Rows are points. Each copy is the shape, with its points in the same order, turned, moved and blurred by noise. Some copies are also mirrored. Which?

Shape (7 x 3):
[[-0.35 -0.20 -0.07]
 [-0.09  0.24  0.05]
 [-0.04 -0.37  0.11]
 [ 0.51 -0.44  0.13]
 [ 0.09  0.16 -0.06]
 [-0.35 -0.49 -0.44]
 [ 0.82  0.32  0.16]]
Copy 1 (7 x 3):
[[-0.41 -0.29 -0.20]
 [ 0.04 -0.17 -0.23]
 [-0.47  0.01 -0.01]
 [-0.37  0.58 -0.15]
 [-0.02  0.01 -0.28]
 [-0.84 -0.30 -0.39]
 [ 0.40  0.71 -0.30]]
Copy 1 is: mirrored
Copy 2 (7 x 3):
[[-0.53 -0.23 -0.10]
 [-0.19  0.16 -0.08]
 [-0.24 -0.42  0.12]
 [ 0.23 -0.61  0.15]
 [-0.03  0.02 -0.18]
 [-0.58 -0.59 -0.38]
 [ 0.74  0.09  0.01]]
Copy 2 is: only turned
Copy 3 (7 x 3):
[[-0.45 -0.06 -0.05]
 [ 0.03 -0.18 -0.23]
 [-0.25 -0.07  0.32]
 [ 0.17  0.13  0.64]
 [ 0.10 -0.01 -0.13]
 [-0.65  0.34  0.08]
 [ 0.83  0.01  0.15]]
Copy 3 is: mirrored

Shape (12 x 6):
[[ 0.01  0.16  0.19 -0.21  0.31 -0.15]
 [-0.16  0.70 -0.04  0.11  0.14  0.29]
 [ 0.18  0.37  0.06  0.62 -0.25  0.21]
 [-0.15 -0.17 -0.28  0.07  0.34  0.04]
 [ 0.00 -0.20 -0.21 -0.04 -0.04 -0.03]
 [-0.41  0.57  0.28  0.19  0.08  0.22]
 [ 0.39 -0.40 -0.06 -0.37  0.50 -0.44]
 [ 0.31  0.01 -0.22  0.23  0.17 -0.44]
 [ 0.23 -0.02  0.58 -0.05 -0.53 -0.33]
 [ 0.01 -0.48 -0.03  0.10  0.42 -0.34]
 [ 0.83  0.25 -0.37 -0.10 -0.20  0.05]
 [-0.31  0.53 -0.41  0.66 -0.29 -0.08]]
Copy 1 (12 x 6):
[[ 0.09  0.30  0.11  0.11  0.21 -0.34]
 [-0.25  0.81 -0.19  0.42  0.13  0.02]
 [-0.22  0.21 -0.26  0.87 -0.05  0.18]
 [-0.11  0.06 -0.36  0.01  0.48 -0.07]
 [ 0.03 -0.06 -0.26  0.01  0.11  0.04]
 [-0.55  0.64  0.06  0.41  0.15 -0.10]
 [ 0.64 -0.20 -0.07 -0.13  0.41 -0.46]
 [ 0.29 -0.06 -0.47  0.34  0.09 -0.39]
 [ 0.05 -0.21  0.44  0.42 -0.46 -0.14]
 [ 0.08 -0.35 -0.21  0.04  0.49 -0.40]
 [ 0.71  0.25 -0.42  0.42 -0.23  0.25]
 [-0.57  0.36 -0.75  0.54 -0.23 -0.06]]
Copy 1 is: only turned
Copy 2 (12 x 6):
[[ 0.12  0.16 -0.15 -0.09  0.50 -0.28]
 [-0.10  0.52 -0.11  0.36  0.21  0.21]
 [ 0.18  0.13  0.31  0.73 -0.04 -0.05]
 [-0.14 -0.28 -0.41  0.26  0.46 -0.05]
 [ 0.16 -0.33 -0.33  0.17  0.18 -0.13]
 [-0.29  0.44  0.20  0.13  0.17  0.11]
 [ 0.42 -0.36 -0.50 -0.10  0.86 -0.56]
 [ 0.24 -0.07 -0.29  0.50  0.39 -0.61]
 [ 0.51 -0.06  0.31 -0.19 -0.15 -0.55]
 [-0.04 -0.51 -0.23  0.09  0.65 -0.53]
 [ 0.96  0.10 -0.39  0.53  0.24 -0.10]
 [-0.30  0.23 -0.17  0.83 -0.31 -0.14]]
Copy 2 is: only turned

Shape (14 x 9):
[[ 0.30  0.12 -0.11  0.46 -0.45 -0.49 -0.21  0.50  0.58]
 [ 0.56  0.54 -0.25  0.43  0.15 -0.27  0.39 -0.04 -0.14]
 [ 0.27 -0.27  0.17 -0.32 -0.19  0.00 -0.31 -0.24  0.14]
 [-0.35  0.23  0.29 -0.54  0.53  0.26  0.12 -0.30  0.46]
 [ 0.02  0.04  0.02  0.57 -0.23 -0.37 -0.16 -0.02  0.51]
 [ 0.33  0.47 -0.03 -0.47 -0.06  0.21 -0.67 -0.46 -0.23]
 [ 0.06  0.15  0.46  0.30  0.23 -0.07 -0.16 -0.36 -0.08]
 [-0.16 -0.50  0.51 -0.36  0.19  0.54 -0.10  0.49  0.16]
 [ 0.39 -0.21  0.12  0.15  0.56 -0.24 -0.45  0.43  0.06]
 [-0.25 -0.15  0.36  0.09  0.51 -0.27  0.30 -0.45 -0.20]
 [-0.04  0.18 -0.05  0.04  0.51  0.46  0.11 -0.03  0.33]
 [ 0.29 -0.13 -0.18 -0.39  0.50  0.50 -0.51 -0.50  0.09]
 [ 0.11 -0.15 -0.12 -0.43 -0.14  0.52  0.02  0.12 -0.19]
 [ 0.32  0.31  0.63 -0.50 -0.35  0.40  0.23 -0.35  0.40]]
Copy 1 (14 x 9):
[[ 0.25  0.22  0.06  0.02 -0.67 -0.29  0.05  0.48  0.78]
 [ 0.40  0.72 -0.26  0.57  0.05 -0.30  0.01  0.06  0.12]
 [ 0.49 -0.12  0.20 -0.39 -0.26  0.01 -0.15 -0.15 -0.19]
 [-0.09  0.23  0.42 -0.64  0.61  0.18  0.28 -0.43 -0.05]
 [ 0.23  0.03  0.32  0.10 -0.37 -0.27  0.13 -0.04  0.66]
 [ 0.03  0.50  0.14 -0.26 -0.28  0.06 -0.64 -0.37 -0.52]
 [ 0.07  0.14  0.46  0.12  0.09 -0.36  0.10 -0.30 -0.18]
 [-0.01 -0.48  0.32 -0.50  0.49  0.32  0.14  0.50 -0.30]
 [ 0.47 -0.02  0.19 -0.12  0.31 -0.42 -0.49  0.48  0.23]
 [ 0.17 -0.17  0.05  0.10  0.53 -0.50  0.32 -0.48 -0.17]
 [ 0.09  0.26  0.34  0.04  0.53  0.34 -0.02 -0.03  0.15]
 [ 0.42  0.08  0.48 -0.24  0.28  0.45 -0.64 -0.48 -0.29]
 [ 0.10 -0.02 -0.19 -0.21  0.02  0.49  0.00  0.15 -0.50]
 [ 0.39  0.45  0.41 -0.54 -0.19  0.37  0.63 -0.22 -0.48]]
Copy 1 is: only turned
Copy 2 (14 x 9):
[[ 0.54 -0.04 -0.09  0.33 -0.46 -0.58  0.19  0.63  0.32]
 [ 0.63  0.17 -0.55  0.30  0.53 -0.15  0.47  0.32 -0.24]
 [ 0.35  0.06  0.51 -0.15 -0.01 -0.04 -0.12 -0.12  0.05]
 [-0.29  0.52 -0.08 -0.43  0.45  0.02 -0.01 -0.35  0.56]
 [ 0.35  0.07 -0.15  0.51 -0.36 -0.41  0.19  0.06  0.31]
 [ 0.33  0.75  0.31 -0.17  0.19  0.24 -0.39  0.07 -0.45]
 [ 0.06  0.32  0.15  0.57  0.36 -0.02  0.09 -0.21  0.07]
 [-0.41 -0.25  0.58 -0.22  0.23  0.33  0.02  0.26  0.67]
 [ 0.39 -0.11  0.17  0.41  0.48 -0.05 -0.39  0.48  0.51]
 [-0.15 -0.11 -0.12  0.33  0.70 -0.14  0.06 -0.56  0.09]
 [ 0.03  0.30 -0.33 -0.06  0.33  0.39  0.12  0.02  0.52]
 [ 0.42  0.38  0.18 -0.23  0.31  0.63 -0.51 -0.25  0.20]
 [ 0.00 -0.11  0.20 -0.48  0.13  0.43  0.05  0.23 -0.11]
 [ 0.11  0.61  0.58 -0.45  0.14 -0.03  0.67 -0.17  0.13]]
Copy 2 is: only turned
Copy 3 (14 x 9):
[[ 0.46 -0.04  0.10  0.56 -0.04 -0.66 -0.02  0.36  0.29]
 [ 0.31  0.17 -0.08  0.73 -0.26  0.53  0.10  0.64 -0.32]
 [ 0.39 -0.13 -0.05 -0.40 -0.03  0.15 -0.07 -0.07 -0.07]
 [-0.47 -0.11  0.30 -0.51 -0.15  0.59 -0.33  0.57  0.24]
 [ 0.24 -0.38  0.23  0.57 -0.08 -0.10 -0.21  0.21  0.29]
 [ 0.24  0.69 -0.12 -0.35 -0.07  0.54 -0.45 -0.13 -0.07]
 [ 0.15 -0.21  0.43  0.27  0.07  0.64 -0.21  0.09 -0.20]
 [-0.49 -0.16  0.14 -0.60  0.54 -0.09  0.18  0.28 -0.07]
 [ 0.37 -0.10  0.18  0.10  0.83  0.09 -0.31  0.45 -0.28]
 [-0.14 -0.68  0.23  0.07 -0.09  0.69 -0.31  0.35 -0.41]
 [-0.31  0.01  0.02  0.05  0.25  0.54 -0.02  0.55  0.30]
 [ 0.21  0.18 -0.39 -0.55  0.46  0.85 -0.37  0.20  0.32]
 [-0.26  0.18 -0.44 -0.40  0.08  0.22  0.24  0.12 -0.11]
 [ 0.07  0.09  0.43 -0.63 -0.59  0.32  0.56  0.23  0.18]]
Copy 3 is: mirrored
Copy 4 (14 x 9):
[[ 0.30  0.04  0.18  0.59 -0.44 -0.48  0.08  0.50 -0.01]
 [ 0.30  0.83 -0.34  0.32 -0.07 -0.28  0.23 -0.22 -0.36]
 [ 0.25 -0.36  0.32 -0.43 -0.16 -0.06 -0.30 -0.20 -0.08]
 [-0.23  0.07  0.06 -0.36  0.04  0.46  0.12 -0.45  0.76]
 [-0.02 -0.21  0.12  0.53 -0.48 -0.30  0.26  0.07  0.03]
 [ 0.19  0.26  0.30 -0.24 -0.28  0.12 -0.76 -0.64 -0.24]
 [-0.05  0.11  0.45  0.14  0.12  0.18  0.32 -0.48 -0.05]
 [ 0.22 -0.31  0.54 -0.47  0.27  0.57 -0.04  0.45  0.28]
 [ 0.36 -0.01  0.45  0.38  0.56 -0.23 -0.16  0.20  0.09]
 [-0.32 -0.02  0.04 -0.21  0.53  0.12  0.44 -0.47 -0.02]
 [ 0.08  0.10 -0.07  0.15  0.09  0.57  0.07 -0.24  0.39]
 [ 0.34 -0.24  0.03 -0.12  0.18  0.49 -0.65 -0.64  0.05]
 [ 0.20  0.00  0.04 -0.45 -0.05  0.58 -0.34  0.18 -0.12]
 [ 0.46  0.18  0.46 -0.63 -0.59  0.46  0.28 -0.32  0.12]]
Copy 4 is: only turned

Shape (17 x 12):
[[ 0.04  0.10  0.36 -0.06 -0.72  0.29  0.32 -0.05  0.63 -0.49  0.35 -0.28]
 [ 0.47 -0.47 -0.33 -0.09  0.45  0.25  0.12 -0.03  0.05  0.53  0.02 -0.03]
 [-0.32 -0.14  0.03  0.69 -0.40 -0.42  0.26 -0.33  0.58  0.02  0.13 -0.14]
 [-0.15 -0.09  0.38 -0.33  0.22  0.28 -0.04  0.34  0.04  0.57  0.09  0.02]
 [-0.23 -0.42  0.18 -0.01  0.32 -0.16  0.02  0.03  0.03  0.00 -0.37 -0.28]
 [-0.09 -0.16 -0.47  0.22 -0.01 -0.78 -0.54 -0.56  0.26  0.29  0.00 -0.13]
 [-0.01 -0.41 -0.57  0.36 -0.04 -0.75 -0.27 -0.59 -0.07  0.47 -0.81 -0.37]
 [-0.10  0.17  0.31  0.10 -0.14 -0.51  0.50 -0.44  0.46 -0.12  0.54 -0.63]
 [ 0.22  0.32  0.45  0.01 -0.17  0.07  0.31  0.08 -0.32 -0.09  0.32  0.54]
 [-0.40 -0.01 -0.77  0.59  0.06 -0.51 -0.31 -0.43  0.24 -0.13 -0.13 -0.58]
 [-0.28 -0.02  0.19  0.27 -0.12  0.19  0.48 -0.44  0.50 -0.61  0.44 -0.10]
 [ 0.09 -0.07  0.11 -0.36 -0.19  0.22  0.36  0.27 -0.55  0.04  0.46  0.19]
 [-0.12 -0.94 -0.27 -0.26 -0.11 -0.21 -0.31 -0.34 -0.16  0.44 -0.27  0.05]
 [ 0.01 -0.33  0.09  0.01 -0.30 -0.09  0.38  0.43 -0.07  0.11  0.45  0.11]
 [ 0.39 -0.25  0.00 -0.02  0.21 -0.39 -0.13  0.28 -0.05 -0.07  0.06  0.11]
 [ 0.16  0.36 -0.22 -0.25  0.02 -0.27  0.40  0.30 -0.07  0.14  0.00  0.24]
 [ 0.36  0.32  0.32  0.24 -0.07  0.10  0.13  0.30 -0.39  0.05  0.32 -0.13]]
Copy 1 (17 x 12):
[[ 0.33 -1.03  0.19  0.03 -0.03  0.03  0.15 -0.24  0.52 -0.04 -0.08 -0.54]
 [ 0.30  0.50 -0.40 -0.36 -0.20 -0.03 -0.01 -0.43  0.47 -0.23  0.35  0.35]
 [ 0.00 -0.29  0.12 -0.11 -0.04 -0.62  0.43 -0.45 -0.05  0.15 -0.31 -0.37]
 [-0.39  0.09 -0.14 -0.43 -0.30  0.64  0.16 -0.31  0.59  0.09  0.29 -0.01]
 [-0.15  0.17 -0.05 -0.39 -0.29  0.20 -0.09 -0.42  0.22 -0.26 -0.57 -0.07]
 [ 0.10  0.33 -0.01 -0.52  0.31 -0.72 -0.17 -0.14 -0.07  0.39 -0.30  0.07]
 [ 0.20  0.72 -0.52 -0.21 -0.09 -0.57 -0.32 -0.13 -0.25  0.26 -0.82  0.13]
 [ 0.40 -0.70  0.10 -0.70 -0.27 -0.25  0.15 -0.49 -0.24  0.13 -0.09 -0.55]
 [ 0.09 -0.17  0.52  0.28 -0.34  0.49  0.12 -0.15 -0.03  0.07  0.59 -0.12]
 [-0.02  0.13 -0.38 -0.33  0.59 -0.80 -0.18 -0.27 -0.35 -0.27 -0.50 -0.24]
 [ 0.47 -0.68  0.37 -0.19  0.18 -0.09  0.54 -0.54  0.06 -0.42 -0.08 -0.34]
 [ 0.00 -0.29  0.01 -0.13 -0.51  0.56  0.12  0.12  0.02 -0.25  0.60  0.25]
 [-0.04  0.33 -0.43 -0.31 -0.16 -0.18  0.01  0.00  0.33  0.11 -0.47  0.89]
 [-0.20 -0.33  0.02 -0.18 -0.52 -0.05  0.23 -0.01  0.19 -0.25  0.40 -0.02]
 [ 0.06  0.25  0.38 -0.23 -0.39 -0.12 -0.38 -0.13  0.28 -0.22  0.17  0.08]
 [ 0.17  0.30  0.10 -0.16 -0.31  0.14  0.07  0.33  0.02 -0.18  0.36 -0.38]
 [-0.10 -0.24  0.14  0.03 -0.31  0.35 -0.38 -0.26 -0.10 -0.07  0.67 -0.29]]
Copy 1 is: mirrored
Copy 2 (17 x 12):
[[ 0.00  0.55  0.19  0.43 -0.52 -0.04  0.31 -0.29 -0.06 -0.40  0.12  0.07]
 [ 0.41 -0.28 -0.19 -0.33  0.72  0.39  0.16 -0.52  0.46  0.01  0.23 -0.17]
 [-0.10  0.05 -0.17  0.62  0.32 -0.19  0.48 -0.50 -0.05 -0.67 -0.62  0.04]
 [ 0.10 -0.42  0.10 -0.45 -0.08  0.35  0.12 -0.32  0.62  0.02 -0.20  0.33]
 [ 0.28 -0.36  0.28 -0.06  0.40  0.43  0.09  0.02  0.20 -0.40 -0.52 -0.13]
 [ 0.05 -0.31 -0.55  0.24  0.66 -0.42  0.01 -0.18  0.38 -0.35 -0.71 -0.69]
 [ 0.46 -0.28 -0.66  0.34  0.96  0.31  0.13 -0.04  0.23 -0.22 -1.02 -0.76]
 [-0.03  0.08  0.36  0.28  0.03 -0.52  0.93 -0.29 -0.09 -0.24 -0.34 -0.28]
 [-0.01 -0.32 -0.13 -0.37 -0.35  0.09  0.02 -0.70 -0.54  0.02 -0.08  0.19]
 [-0.35  0.06 -0.34  0.43  0.99 -0.18  0.14  0.24  0.08 -0.41 -0.64 -0.52]
 [-0.31  0.45  0.46  0.14  0.11 -0.11  0.29 -0.55 -0.30 -0.66 -0.13 -0.05]
 [-0.12 -0.41 -0.20 -0.54 -0.33  0.45  0.30 -0.40 -0.17 -0.10  0.27 -0.08]
 [ 0.32 -0.48 -0.43 -0.14  0.34  0.58 -0.03 -0.38  0.64 -0.60 -0.44 -0.73]
 [ 0.01 -0.48 -0.29 -0.08 -0.16  0.26  0.46 -0.37 -0.02 -0.48  0.18  0.16]
 [ 0.41 -0.65 -0.18 -0.10  0.28 -0.03 -0.10 -0.13 -0.09 -0.24  0.04 -0.12]
 [ 0.29 -0.17 -0.49 -0.55  0.10 -0.04  0.28 -0.09 -0.25 -0.03 -0.13  0.19]
 [-0.12 -0.46 -0.05  0.02 -0.09  0.21  0.19 -0.30 -0.32  0.37  0.08  0.16]]
Copy 2 is: only turned
